Each row is a point. To make a cloud, some directions were put in groups of two or more. Within a group, all points are equally far from the middle, so they leave a hole (a ring in 2 directions, a hollow ball in 3). The other directions are filled evenly. Then the cloud was stretched, turned, moved and blurred a little. How many holes are there, and how many directions does each take, smallest first?

Cloud:
[[-62 -19   2]
 [ 30  20  57]
 [ 59   3 -18]
 [ 41 -10 -29]
 [ 37  35  44]
 [ 31 -37  19]
 [ 50   2  51]
 [ 65  13 -12]
 [ 37  49  -4]
 [ 34 -11  56]
 [-51   2 -27]
 [-21 -14  57]
 [ 18 -40  27]
 [-24  46   8]
 [-11  -7 -44]
 [-46 -37  14]
 [ -5  48  26]
 [-52  -6  39]
 [-56  16  17]]
Holes: 1 (3)

Cloud:
[[-54   1 -18  39]
 [-33  26  14  21]
 [ 30   7  66   4]
 [ 18 -38 -13  21]
 [-60 -28 -20  47]
 [-28 -29 -16  58]
 [ -4 -31  -1  67]
 [-23  35  39  30]
 [-39  95   5   9]
 [-19  32  25 -26]
 [  7 -46   2  25]
 [-33 -10 -28  -6]
 [ -4 -62  21  43]
 [-61  34 -48  24]
 [ 28  36  16 -30]
 [-15 -32 -29  34]
 [  9  42  22  -1]
 [ 24 -15  19 -76]
 [-47  21  -7 -32]
 [ -2  58 -32 -14]
 [ 24 -28 -11 -19]
 [-17 -16 -10  16]
 [ 24  40  35 -75]
 [ 25  59  -3  10]
 [-58 -42 -12 -32]
 [-65  50 -18  20]
 [-37  26 -36 -45]
 [  0 -27  -5  89]]
Holes: 0

Cloud, 29 rows:
[[ 47   0 -19  17]
 [-40   6   5 -61]
 [-43 -38  18 -16]
 [ 13  50  27 -65]
 [ 18   1   7 -65]
 [-32 -31  10 -45]
 [-15  -1 -63  16]
 [-33 -16 -51  -8]
 [-48 -16 -38 -10]
 [ -1  18 -65  26]
 [-44  13 -52  -3]
 [-40 -36  20  21]
 [  4  31 -34 -65]
 [ 50  59 -22  32]
 [ 46  27  30  54]
 [ 10 -30  24 -39]
 [-15  46  46  12]
 [ -1  -3 -50 -37]
 [-12 -36 -29  17]
 [ 20  52  21  55]
 [ 64  24   8  -1]
 [ 21  38 -46  49]
 [ -4  -6  66 -38]
 [ 49  37 -38  21]
 [  1  29  56 -54]
 [-40 -35  18  24]
 [ -6  56  46 -28]
 [ 22 -24  49  29]
 [  6 -24 -26 -33]]
Holes: 1 (4)

Cloud (47 x 6):
[[-12  57  40  -1  73 -23]
 [  4  40 -61 -25   8 -11]
 [-22  29  28 -21  53 -56]
 [ 14 -33 -57  30  42 -22]
 [-26 -27 -54   1  65 -22]
 [-11  56  11 -54  60 -18]
 [ -9 -52 -24  77  13 -21]
 [ 19  40  32  20  79 -11]
 [-26 -23 -48 -11  68 -22]
 [-19  61 -12  21   4   6]
 [ 27 -24  72  14 -22  13]
 [ 34  -4 -20  39  14  50]
 [-32  -1 -62 -15  26 -26]
 [-18 -11  26  -7 -27 -42]
 [  6  42 -40  65  52  -6]
 [-20 -25 -51 -15  -5  -6]
 [ 16  31   7  90  19  -3]
 [ 24  51   3 -37  33  32]
 [-12 -58   0  18  64   4]
 [-36 -36 -31  19  38  23]
 [ 30 -34  62  48 -33  -1]
 [-35 -22  40  27 -12 -18]
 [-26  -8 -41 -27  73 -26]
 [-13  42   0  44  38 -62]
 [-30  18  24  -7  23 -64]
 [ 42  14   4 -26  35 -20]
 [ 19  50 -23  10 -22 -30]
 [  8  32  46 -29  24  36]
 [ 44  30   7  -8  53 -15]
 [-28 -38 -22  60  17 -40]
 [  2 -27  52 -24 -20 -22]
 [  3 -44  52  77   7 -23]
 [-39 -32   9  54   4 -20]
 [ 30  -8 -20  -2  62 -25]
 [-14  59 -39 -30  54  19]
 [ 35  51   4  54  -3 -26]
 [-32  12 -24  50  35  24]
 [ 34 -56  28   5  14  16]
 [-13  50  59 -15  35   9]
 [ -8  25 -26  11   2  44]
 [-16  48  15 -32  77 -31]
 [-19 -45   8  18  68  20]
 [-11  30  60  56  43 -10]
 [ 43  42  39   1  13 -34]
 [ 13  38  67   6 -16  13]
 [ -5  41 -47  33  80   5]
 [ -7  37  20  30 -24  16]]
Holes: 3 (2, 2, 2)
